Every row gives one point. Examples show where two turns around zero, p and q, send a point. Write where each new point lands after one turn and then the other. Backwards means that the second turn is done in reverse. Each puzzle has new turns, and all numbers are rounded.

Turn p:
[12 39] => [19 36]
[  2 -18] => [ -1 -18]
[ 43 -50] => [ 33 -57]
[-36  30] => [-30  36]
[-21  -1] => [-21   3]
Turn q:
[ 55 -26] => [ 0 61]
[ 2 29] => [-27 -11]
[-51  -1] => [ 23 -46]
[-6 -2] => [ 4 -5]
Where do these land?
q, then p backwards: [ 20 -41] => [21 40]
q, then p: [38  9] => [-19  34]
q, then p: [-36 -10] => [ 19 -32]
q, then p: [-22  42] => [-35 -32]

Turn p:
[-13  16  60] => [56 27 14]
[  5 -10  27] => [ 20  16 -13]
[-29 -35 -44] => [-18 -56 -23]
[-18  -8 -31] => [-15 -33  -1]
[15 37 30] => [14 38 29]
[ 41   0 -42] => [-58   9  -7]
Turn q:
[-30 -51 -20] => [-55  13  26]
[-43  33 -16] => [ 13 -36  41]
[ 39  14 -21] => [33 33 -2]
[-15   5  31] => [ -7 -30 -16]
[48 -1 26] => [ 16  20 -48]
Where do these land?
q, then p: [-32  31   0] => [ 14  13 -40]
q, then p: [ 36 -34  -5] => [-13 -11  47]
q, then p: [-12 -22  10] => [ 11 -24   3]
p, then q: [ 36 -20 -47] => [-24 -26  52]
q, then p backwards: [-28  44  42] => [-57 -30 -17]

Turn p:
[28 -5  8  5] => [ 17  15 -19   4]
[ 35  47  40 -44] => [ 0 78 19 22]
[-24   1 -16  33] => [ 11 -34  13 -22]
[ -4  -7  32 -12] => [-20  24  -9 -14]
[-35 -36 -64  17] => [ -9 -82  -4  11]
Turn q:
[ 47  19  17 -44] => [ 37   4 -50 -30]
[ -7  14 -22 -16] => [25 -9  2 17]
[-12   4  31 -22] => [  1  33 -22   8]
[-10 -54 -53  47] => [-49 -63  37  18]
[-19  17  27  35] => [-14  35  32 -11]
Where do these land?
p, then q: [  2  15 -48 -47] => [-47  18  43 -19]
q, then p: [ 24   3  21 -43] => [ 19 -20   9  45]
q, then p: [-46 -13 -21  18] => [  6  -1  -2 -55]
p, then q backwards: [-11  23   9  17] => [ 8 22 -1 21]
q, then p: [ 31 -28  39  55] => [-72   6  33   6]

Turn p:
[-11 -26  17 -13] => [ -1  -4  17 -31]
[34 18  8 10] => [-18   9 -34   8]
[22 50  7 10] => [-33  12 -23  37]
[-25 -20 -19 -27] => [ 20 -30  28  -8]
[ -5 -20 -23  21] => [36  9 -3 -1]
[-16  -2  11  -1] => [-4  6 17 -5]
Turn q:
[  8  11 -20  -9] => [-10 -23   4   4]
[ -1  12  16 -36] => [-22  -5 -31 -16]
[ 22 -16 -15  31] => [34 -9 19 17]
[10  3  1 47] => [24 14 16 36]
[ -1   5  12 -41] => [-20  -9 -29 -24]
[-28 -16  18 -24] => [-12  20  -8 -36]
[-10   0 -11  32] => [ 6 12 27 17]
Where do these land?
p, then q backwards: [16  7 25 13] => [-20  11  21 -11]
q, then p: [-3  7 19 -5] => [ 7 -5  3 19]
p, then q: [  3 -26 -76  -6] => [ 70 -39  -6   6]
q, then p backwards: [-1 -8 25 -9] => [ 18 -11   5  17]
p, then q: [-16  -2  -5  13] => [  3   2 -14  15]
p, then q: [ 0 22 12 -6] => [-8 20 14  0]

Turn p:
[ -5  25  -7   6 -16   5] => [27 11  8 -7 -8  2]
[-13 -20  18  10 -13  33] => [-14  34  -6  25 -14  -8]
[-22  -5 -16  -7   0  30] => [-5 32 -2  4  4 25]
[-7 -1  2 18 15  3] => [ -4  -2 -17  -1 -16   7]
[ 11 -32 -25  10  -9 -23] => [-11   0 -24 -24  27 -23]
[ 17   9  10 -28  13 -76] => [ 14 -74   6  -2  36 -12]
[ 19  25  18 -10   9  28] => [ -7   0  37   4 -28  10]
Turn q:
[  4   9  17  -6  25 -12] => [  6  -8 -15  11 -12 -24]
[-37 -31 -14  12  11  -6] => [ 10 -10  14 -46  11 -14]
[ 16  24 -15 -13  19  18] => [ 29  22  -8  21 -10   3]
[-16 -40   4 -31 -27  11] => [-11  -9  53   1  25  -4]
[-12  25  30   4 -29  23] => [ -9 -13 -18  24  39  19]
[ 20  -2 -16  10  12  10] => [ 16   5   1  -2 -22  15]
[ 11  40 -11   8  24 -41] => [ -7  29 -45  -2 -28 -23]
[ 15 -26   6  14 -34  -3] => [-31 -16  19  -6  -5  26]
Where do these land?
p, then q backwards: [ 33 -12  25  21   0   7] => [ 12 -15  11 -11  12 -40]
p, then q backwards: [ 11 -11  27   9  -4  34] => [ 30   0  -5 -24  -4 -27]
p, then q backwards: [-35  14  -8  -5 -15 -27] => [-15  20   4   3  17  39]
q, then p: [ 5 32 28  2  8  6] => [ -3   8 -27 -34  -2  -1]
p, then q: [ 38 -21 -23  -2 -14  23] => [ -6  11 -15  14  26 -43]
q, then p: [-19  -3 -30   7  11  -6] => [  5 -14  32  -2  12   8]
q, then p: [-32   0 -18 -32  13 -36] => [ 31 -51   5   4  16   7]

Turn p:
[21 -3  9  2 36 11 12  7] => [-32  17  11  -6  11   9 -12 -17]
[-42  44   3 -14  12 -12  -2  29] => [  8  29 -33 -32 -20 -15  36 -11]
[ 20 -13  37 -23   4 -23  -3  25] => [-15 -23   6 -22  -5 -27 -15 -37]
[-15  11 -52   0 -54   1  31 -20] => [ 39 -17  -3  48 -11  29  44  14]
[-19  19 -47  51 -29 -14   0  -1] => [  8  -8 -26  27  21   3  48  48]
[ 23 -33  20 -30   6  30 -30  16] => [-10   7  14  12 -19 -29 -55 -17]
[ -1 -19  43  -2  24   2 -18 -22] => [  1   2  21 -38   7  -3 -40   4]
[ 19  34 -54  21 -45   0   4 -42] => [  9 -31 -26  43 -10  52  23  42]
[-12  -2  36   3   7  14  14  19] => [-11  15  29 -22 -11 -19   8  -6]
[  5 -38   5  -7  39  -9  -8 -11] => [  3  10   8 -10  37  -1 -37 -18]
Turn q:
[ 30  -7  13   4  66  10 -14   3] => [ 12  10  10  22   6 -38  14  57]
[ 39  -2 -15 -24 -30  11   9   5] => [ 14  -5   1 -12  43 -12  10 -32]
[-17  21   8 -16 -23 -58  16  29] => [ 33 -11 -20 -10  -3  65   4  -4]
[ 25   1  -4 -20  24  20  40 -51] => [-16 -33 -42   2  24 -49  -1  10]
[-20 -61  20  40  57   1 -11  -7] => [  8  36  -4  20 -67 -45   1  35]
[ 28  -1  11  54 -22  10 -21   5] => [ -9  58  12  16  17  -1 -26 -10]
[-15  15 -10   7 -22 -33 -18 -22] => [-11   6  -8 -37  -4  29 -23   3]
[  9   8  -2 -23   4  13 -23  30] => [ 9 -4 36  1 15  6 25  4]
[-30  14   6 -19 -24  -4  56 -25] => [-18 -43 -49   4  -7  17  -3 -29]
[-25  -1  10  -6 -24  19 -18  10] => [-22   4  21  -2 -13  16  16 -22]
[-25  15 -37   5  -7  11 -18  23] => [  0 -18  46  -5 -10  14 -21 -11]
Where do these land?
q, then p backwards: [  7 -25 -11  -3  -1  13 -25 -19] => [-15  -2  31   5  10   3  -3  25]
p, then q backwards: [  9 -16   4   1  31   1   6  20] => [ 16   2  -2  12 -24  23  -9 -12]
q, then p: [ 46  25 -63  28   9 -41  32 -30] => [-20   4 -66  13  22 -25 -71 -11]
q, then p: [ 25  10  13 -24   9  31 -26   6] => [-10  15  18 -35  16   0  22 -24]
p, then q: [-11  -3   7  -3 -18 -23  -8  35] => [ 28  -3 -30 -22  -6   3 -11   0]
p, then q: [-15 -11   8 -46   5  17   5  11] => [-25  15 -19 -24  32   9  -8   3]
q, then p backwards: [  5  -8  -7  -4   5  76 -10   1] => [ 20 -36  16  17 -11   9  25  55]
q, then p: [ 30  13 -11  40   6 -30  35 -55] => [  3  17 -77  24  19 -17 -19   7]
p, then q: [-63  17  27   7  -7 -25 -14  11] => [ 48 -31 -22 -16  38  12  21  -3]
p, then q: [-32  -1  33   4 -39 -18   3  20] => [ 39   5 -43 -11   9   9  21 -15]

Turn p:
[ 16  19   8   6  -7  14 -53 -14  25] => [  4  30  23 -21 -21 -29   4  33  18]
[ 18  29 -26  22  19 -17  -9   0   5] => [ 13  -3  43 -13   4  -1 -19   9 -21]
[ 21 -32  76  -6   6 -34  -8  14  27] => [-64  34 -18 -42  30  20   9   4  27]
[-47  20 -29 -29   5   7  25   8   8] => [  9  -3  -6  52   4  -6  23  -2 -41]
[-25  22  39  13   6   0 -29  -6  -6] => [-33  25   5 -13 -35 -20   2 -10  -9]
[ 15 -72  -5  22   7   0  -3  -6  21] => [ 15 -16 -33 -46   6  40  15  26  14]
[ 20 -16 -35  11 -28 -16 -30  19 -53] => [ 33   4  -2   9 -25  31 -62  -2  23]
[-11  20   0   8  -1  15  11  17  23] => [ -7  -5  -5   5  10 -28   1  14 -23]
[-16  18 -31 -21  -4   1  32 -23 -11] => [ 15 -26  17  43   0   2  18 -15  -8]
[  8 -28  32   1 -27   9  33 -14  -7] => [-24 -31 -29  -2   7   2  10 -13  36]
[  1  20 -30 -26  22  21  31   6 -33] => [ 38 -10   5  30  18 -11  -1 -43 -16]
Turn q:
[-28 -12  43  12 -32 -19 -22  26   7] => [-14   3  43 -30   8 -25  29  22 -23]
[ 10 -29  -2   7 -24 -30  -7  -4  25] => [-15   3 -21 -14  -4 -16  30  -4 -33]
[-35  33 -34  27  37  16  -8 -40 -26] => [ 34 -14  14  67  28  27 -23  -5  -4]
[ -7 -43  38  27   2  -7 -14  26   4] => [-30  -8  21  -2 -18 -20  38  38  -5]
[  7 -27  37   5 -30 -18 -19  29  18] => [-21   3  12 -41 -14 -21  33  23 -18]
[ 38  16  -1  -1  -9 -24  37  29   7] => [-13  -3 -23 -27 -26 -31 -38  -7  -4]
[-34  14 -20 -29  36   7  20 -36 -21] => [ 19  -6   0  40  37   5 -10 -34  38]
[ 28  23 -40 -27  13  12   4 -21 -49] => [ 21 -27 -12   9 -13  41 -31 -46  22]
[  1  -5   9  -6 -11 -10 -29  40  35] => [ 18  25   7 -30 -23 -22  24  19 -13]
[ 39   9  10 -12  17   5   6  -5  16] => [  8  -7 -36 -17  -6   3 -11  16  18]
[ 11  21   2  -4 -13  24  16 -27   2] => [ -6   7 -14  -8  24  27 -26   0   4]
[-31   1 -42   2  15  44  16 -16 -18] => [  0  25  12  53   7  32 -16 -22  18]
Where do these land?
p, then q: [  4 -19  -3  10  11 -20 -27 -26  -2] => [-10  25   3 -31   9  15  -9   3  18]
p, then q: [ 33   2   9 -29  33  19   9 -11  15] => [  7 -16 -38   3  15 -25 -17   5  31]
p, then q: [ 19  26  12  10  -1 -27  18  14 -13] => [ 16 -14  18  11  21   4  31  19   7]
p, then q: [-68 -36 -24 -19 -34  33 -20  19  53] => [-17  24  18  20 -71 -16 -59 -33 -35]
q, then p: [28 34 27 14 -5 -6 30 -1  9] => [21 50 -5  7 -9 23 -8 11 -9]
q, then p: [-25  14 -11 -12  26  -9 -17 -20 -34] => [ -2 -17  -1 -52   9   4  15   1  19]
p, then q: [ 15  24  -8  28  36  10  37 -30  -2] => [-34 -37 -14  -8  16  -6  33  -9  32]
p, then q: [  4 -28  23  -3 -14   3   4   6 -33] => [ 16  27 -20  14  14  20  13  -9 -16]
p, then q: [ -8 -20 -33 -29 -29 -17  -7 -25 -15] => [-26  28 -12  -1 -14  20 -16  39 -20]
p, then q: [ 14  -5  -5   9   2 -24  26  34   4] => [ 21  -8  14  26 -13  15  20  10  22]
q, then p backwards: [41 29 -1 24 -5 39  7 41  2] => [ -4  -7 -12  40 -25 -24 -54  18 -12]
q, then p backwards: [-56 -22  13  -5 -20   0 -61  -2  16] => [ -1  13 -19 -37  53  -6  -4 -36  46]

Turn p:
[ 22  24  24 -33  57  46  -6  46  17 -13 -24] => [ -3  -6  13 -48 -10  22  22 -15  40 -77  -2]
[ 14  -4  34  48 -20 -16  41   5  -8 -31  -1] => [-18  31  29 -12  29 -14 -59   3  -4  11   9]
[ 16  21 -17  31 -22 -45   5 -24  31 -28  36] => [-11   3 -12  16  51   7 -17 -16  19  57  29]
[ -4  -7 -11   4  41 -43  31  45 -18  16 -18] => [-33   7  -5  -1  16 -59  12  33  23 -28 -13]
[-18 -17 -28  26  13  33  23  11 -23 -33 -17] => [ 16  11  46  -7  10 -29   2 -23  -2  -4 -43]
[ -2  21  20 -14 -17  48 -40 -18 -40   2   2] => [  6 -34  -2   1 -39  33 -19 -35 -35 -18 -14]
[ 50 -32   5   4 -27 -19  11 -27 -37 -47 -21] => [-39  15  14 -44 -17  -2 -36  -5  -8  57 -26]
[-35  -8  -5  17 -13 -29 -54  -6   0  45 -16] => [ 33  -5 -69  26  -5 -16  -4  16 -25   1 -11]
[ 17  16 -27 -23 -12   2  -3 -13  29  51 -11] => [-12  18 -31  14  -2  26  53   5 -20  -1  15]
[-11 -23  -7  -2  25  40  33 -33 -40 -10  24] => [  6 -34  65 -10 -12 -20  13  -6 -31  10  -4]
[ 38 -25  43  12  11 -16 -16  32  16  10  -5] => [ -3  26 -27 -40 -17 -16 -25  10  18 -18  34]
[-45  20  -9 -39   0   6   5 -41  40  24  11] => [ 28 -27   2  34  15  46  42  34  -9   4  11]
[-40  15 -22 -32 -35  -7 -31  24  33  13  42] => [ 27  -6 -24  72 -18  23  15  -4  36   5  16]
Turn q:
[ -3 -20 -28 -32 -58  56 -15  53 -15 -20   3] => [ -4 -60 -37 -23 -29  14  59 -31   5 -19  32]
[ 15   6 -52 -12 -57  19   9   9   1 -16 -34] => [ 24 -42 -19   2 -13 -20  16 -64  14 -19   1]
[-32  15  -1  27  32 -17  19 -10  24  27  32] => [ 12  30  39   2  31  -1 -20  35  15 -10  24]
[ -4 -12   7  16  38 -25 -21  14  27   3 -20] => [ 23  35   2 -15 -15  17 -16  25   1 -14 -27]
[ 30   0 -18 -31 -49  68 -26   1   6  19 -16] => [ 10 -24  -4 -15 -11  17  55 -71 -27  14  15]
[  4  27  -4  -3  32 -39 -22  -5 -20   7  24] => [-36  28   3   1  17  24 -32   4  28   3  -9]
[ -6  32  44  31  34 -25  21  13 -17  21  -9] => [-15   9  50  27 -23   9 -38  37   1   7 -11]
[-11   1  40  -7 -11 -51   1  -5  16  21  13] => [ 19  -5   5   6  17  19 -26  35  18  45 -10]
[  3  11 -12 -19 -51  61 -20  -5  10 -58 -10] => [-10 -45 -11 -24   4 -28  72 -39  -3 -10 -23]
[ 31 -11  21  16  48 -35  36  -7   9   0  29] => [-10  12   6  -2  26  -1 -62  38 -35  -7  -4]
[ -6 -21  22  55  22 -39  -4 -25 -21  18  16] => [ -1  36  -3  57  20  13 -22  44  -6  -2  -8]
[-22 -30 -19 -41  21  27  23 -34 -21 -23 -28] => [-13  24 -33 -16 -24 -67  12 -12 -11  13  19]
Where do these land?
p, then q backwards: [ 10  -3 -32  14  15 -42 -27 -23 -41 -19 -52] => [ 30  -6  26 -39  -5 -20 -16 -30   8 -67 -10]
p, then q backwards: [-30  13  -3  -1 -43  -9  55 -10   5  39  23] => [ -6 -10  34  53   8  11  15 -25 -34  35  24]
p, then q: [-24  43  -4   1  16  17  38  42 -27  -9 -24] => [ -3   8   4  -3 -23 -40  13  42   5 -11 -58]
p, then q: [ 21   1  48  34  -4 -27 -32   5   6   0 -42] => [-26  21 -23 -39  -5  16  12 -46  39 -14  -6]
q, then p backwards: [ 32 -18 -19   9  17 -10 -32  39 -10 -69  22] => [ 10  49  23 -23  26 -13 -27  17 -21  18 -63]
q, then p: [-10 -23  -3 -58  17   2   9   6  23  41 -16] => [-34 -16 -19  28 -37  28  26 -11  -8   8  36]
p, then q: [-23 -28   6  -7  36  19  11  11  19  29  49] => [ -5 -45 -15   2  38  16 -33  33 -26  -5  -3]
p, then q: [ 29   5  -2  25  29  11  22  -8  27 -43  -6] => [-17  27  18 -47   4  -9 -13   9 -15  40  -1]
p, then q backwards: [ 40 -13  24  30 -27  28   7 -17  19  76 -11] => [ 19 -63 -11  -3  52  52   3  -6  -4  36   9]
p, then q: [-15  11 -36  17 -31 -17 -48 -22   7  -9   6] => [ 21  42   4  31   6   4 -10 -43 -19 -18  15]
p, then q: [-10  35   0 -42  -2 -20 -29  -3 -34 -10  25] => [ 48  13 -31  16   1  -9  39  14  -9 -19  15]
p, then q backwards: [-21 -23  22 -23 -23  48  27 -22   5 -25  25] => [ -2  31  32  19   3   7  11  29  22  56 -18]

Turn p:
[-12 -49 -22 -24 -44  19 -40 -13   1 -15 -27] => [  9 -21   7 -34 -28  -2 -36  35 -50  18 -28]
[-69 -12 -11   4 -22  38 -30 -11  -7 -11 -33] => [ -9  10  -4 -36 -27 -31 -54 -20 -51  -7  -7]
[-35 -27 -55  29 -29  13 -10  -3   8 -18  -4] => [ 10   3  18 -67 -22   2 -32 -14  -3  -3 -27]
[-18 -33 -21  16 -36  34  10 -30   7  27 -32] => [-13 -12  27 -50  11  -4  -7   2 -51 -28 -18]
[ 18  24  14  15 -10  -6 -24 -16  14   8  38] => [ -1 -10 -35  19   9  29  -6  -1  20 -24 -20]
[ 28  -2   9  21  38   0 -20  27   6  16  -4] => [-28   4  -7  19 -23  18  39 -16   7  15  -8]
[ 17  39  31 -26  32 -45  27  19  38  14  10] => [ 12  35 -10  55  11 -18  45  22  39 -17   9]
[ 30  45 -17 -15  13  14   2   1 -14   4   1] => [ 29 -15 -14  14  -9  18  23 -15   0 -12  36]
[-35 -29 -26  -4  -9 -17 -15 -23 -37  19  -9] => [-13  28   6 -38   7  23 -34  16 -28  14  16]
[ 37  33  23  -3  12 -43  35  35  -2 -17   6] => [ 4 -4 16 44  0 -8 26 13 62  1 29]
[ 26   8  28 -17  59 -18  38 -15  11 -31  21] => [ 30  16  15  59  39  -5  25 -18  25  28  -3]
[-33 -36 -13 -14 -23  38   1  16 -13  12  21] => [ -8 -14 -26 -55  12 -26 -10   3 -18  22  -4]
[ 46  39  60  17  18 -27  24  13 -13  -9  13] => [-22 -20   5  71  20   5  18  -6  50  -7  23]
Turn q:
[-22 -38  17   6  20  42  46  23   1 -17 -13] => [-44  36 -19   3  26 -39   7   4   6  20  36]
[ 34  -2  13  -8  -4  58  30  31   2 -19   2] => [-23  37   9  27 -28 -40  31  11  22  12  15]
[-12   8  26  21  -8 -25   7 -12   6  30  19] => [ 23 -34 -24  18   7  -1  -7 -23 -13  -1  10]
[ 12 -30 -11  16  23  65   8  68 -31 -12  -6] => [-38  40  13  23   9 -56   5  68   9  -6  16]
[-13  27   8  18  13 -43  27   2  10  -4 -17] => [-10 -41  -4 -24   7 -23 -14 -35   4  -1  -8]
[ 63 -42 -26 -29 -50 -28 -76  10  21  -7   0] => [  9  34  15  43 -26  60 -18  20  -6   1 -92]
[ -6  27  31  -3   1 -13 -29 -45 -19 -11 -10] => [  5 -28  20  -6 -18  45 -22 -18   8  -2  30]
[-16  15 -19  20  18 -16 -10 -40   4 -12  28] => [ 20  -3   6 -29  -3  12 -11 -23 -34 -33  14]
[-21  11 -12 -27  39 -25  -7  -7  17  30  17] => [ 39 -15   5 -35  14  -3  -4   0 -31  30  -5]
[  7  -2  -4 -10 -13  -4  27 -15 -32   4  -3] => [ -1  -3 -32 -15 -19   6   4   8  22  -5   8]
[  8  -6  -5 -33 -66   4 -28  29   0 -19   5] => [-27   1   4  33 -16  41  42  22   1   3 -40]
[-35  32 -18  29  27 -15   5 -45  21  38 -21] => [ 48 -24   8 -38  46  -3 -12 -37  10 -18  18]
Where do these land?
q, then p: [ 22  26   2  43  -4 -24  33  16  -5  35  17] => [  8   5  48  -7 -11  35 -11  31  22  19 -28]
p, then q: [-29   8   6 -27  22   1  -2   9 -13   2 -56] => [  4 -55 -22  11 -29  11   5   9 -14 -25   8]
q, then p backwards: [ 70  23 -37  47   0 -20 -10 -28   4  44  20] => [-12  56 -27 -10 -28   6  -7 -23  65 -55  -2]
p, then q: [ 14  11  12 -24 -44   6 -44  31 -37  22 -21] => [-22   7 -31  20  17  13  33  49 -38 -22 -22]
p, then q: [ 13 -25   5 -28  37  55  22 -28 -12 -45  18] => [ 54  12 -31  -4 -10  -7 -67  12  27   3  11]
q, then p: [-12 -14 -26 -14  17 -14  33 -24   5 -15  27] => [ 43   0  -8  -8   5  11  -8  17 -12   2  42]
p, then q: [ 15  15 -16 -14  13  14  13 -12  17 -22 -18] => [ -1   5 -15  17 -33  -5 -20 -13  19  -7   1]
p, then q: [ -2 -24 -37  18  -1  31   2 -32 -38  26  -6] => [  9  20  -6 -17 -20  24   7  38   2  30  47]
q, then p: [-30  30  27  39  -7 -28 -33  19   8 -18 -12] => [-37  10  12   8  19  -4 -34 -18 -22  44 -31]
q, then p backwards: [-21  23 -24 -53  -7  19 -22  -8   0   1  13] => [ 37 -28 -47 -12  12 -11   9   0   2  23 -11]
q, then p: [ -8 -19  31 -10   8 -28 -17  50  11 -18  -2] => [-56  31   0 -19  -8   1 -14  -3 -23   4  16]
q, then p: [-35 -25 -23 -22 -20  23  19 -14  21 -56   8] => [ 35  17 -10  -6  31 -33 -16 -33 -12 -19  49]
p, then q: [ 20 -34  57  31   3 -35  43 -25   4  30  13] => [-24 -14  26 -17  51 -47 -25 -16 -19  25  46]
p, then q: [-17   6  25  14 -19   1 -36  46  35  16  -1] => [-33 -17  -7 -20  36  21  26 -12   4 -21 -39]
